Each row of a before or after table is a point. The points were changed in one or more steps. Then noise was added and the rows were shuffled. The steps act on columns, c1 being the first. Name the steps. A step turns or swaps two columns, mirrors them in a line or flattens them onto one, adds a multiple of one to another, or multiplies or shifts one. Angles are multiples of 10 degrees, from the lower column toward the higher: turns from -170 to 170, lines from 10 to 170 but not 90. Use the fewest steps. Two steps may share a column if one is a turn and the other turns, adds or multiplies; they go together, in the order done. Otherwise the lowest column goes first.

Before, 8 rows:
[[ 4.3 -7.6 -0.3]
 [ 2.4  2.7 -2.9]
 [ 0.1  2.6 -1.7]
 [-2.7  7.3 -2.2]
 [ 4.8 -6.1  2.1]
 [ 3.8 -3.2 -3.1]
 [-1.0 -0.8 -2.3]
 [ 3.0  2.1 -0.1]]
After (8 x 3):
[[-2.4 -1.0  1.1]
 [ 0.3  1.8 -2.8]
 [-3.0  2.2 -2.7]
 [-2.3  2.5  0.0]
 [-2.3 -3.1 -4.1]
 [ 0.1 -7.1 -4.0]
 [ 2.2 -6.0 -5.0]
 [-2.0  7.1  2.8]]
Steps: turn c1 and c3 by -90 degrees

Before, 9 rows:
[[-5.9 -4.2 -2.0  1.9  0.7 -5.6  5.1  1.7  3.2]
 [ 1.2 -4.1  2.8  3.3 -6.4 -1.8  0.9  4.1 -2.4]
 [ 3.7  2.3 -4.0  0.4  3.2 -5.1 -2.0 -4.0  7.2]
 [ 2.0 -5.3  2.2  0.8 -1.5 -4.6  0.8  5.0  2.5]
 [-2.2 -0.2 -0.1 -2.4  1.1  2.5 -3.4 -4.7  3.2]
 [-1.9 -1.8  4.9  0.8  1.6 -3.4 -2.0 -4.6 -2.7]
 [-2.0 -3.0 -3.5 -6.9  0.9 -4.9  7.6 -2.6 -1.2]
 [-0.8  3.5  2.0 -0.1  0.5  5.5 -3.7  4.4  0.8]
 [-4.3 -2.1 -5.5 -4.0 -3.2  1.5 -3.6  5.9 -2.5]]
After, 9 rows:
[[-5.9 -4.0 -2.5  2.1  1.5 -5.7 -5.5  1.3 -1.4]
 [-2.2 -3.3  0.2 -6.8 -3.3 -5.2 -8.0  1.5  1.0]
 [-2.8 -0.3 -3.0 -1.6 -4.4  2.3  3.8  0.7 -1.3]
 [ 2.2 -5.5  0.4  0.7  4.8 -4.1  0.4 -1.8 -3.2]
 [ 3.9  2.8 -8.1  0.4 -4.1 -5.1  0.7  3.3 -1.1]
 [-2.8 -2.3  4.3  0.7 -4.9 -3.5  3.3  1.3 -0.9]
 [-4.3 -1.8 -2.9 -3.5  5.7  1.5  1.6 -3.0  5.7]
 [ 1.4 -4.5  3.2  3.2  4.7 -2.5 -0.1 -6.5 -0.5]
 [-0.6  3.1  0.4 -0.3  4.4  5.6  3.8  0.8 -1.3]]
Steps: turn c3 and c7 by 160 degrees; turn c3 and c9 by 130 degrees; swap c5 and c8
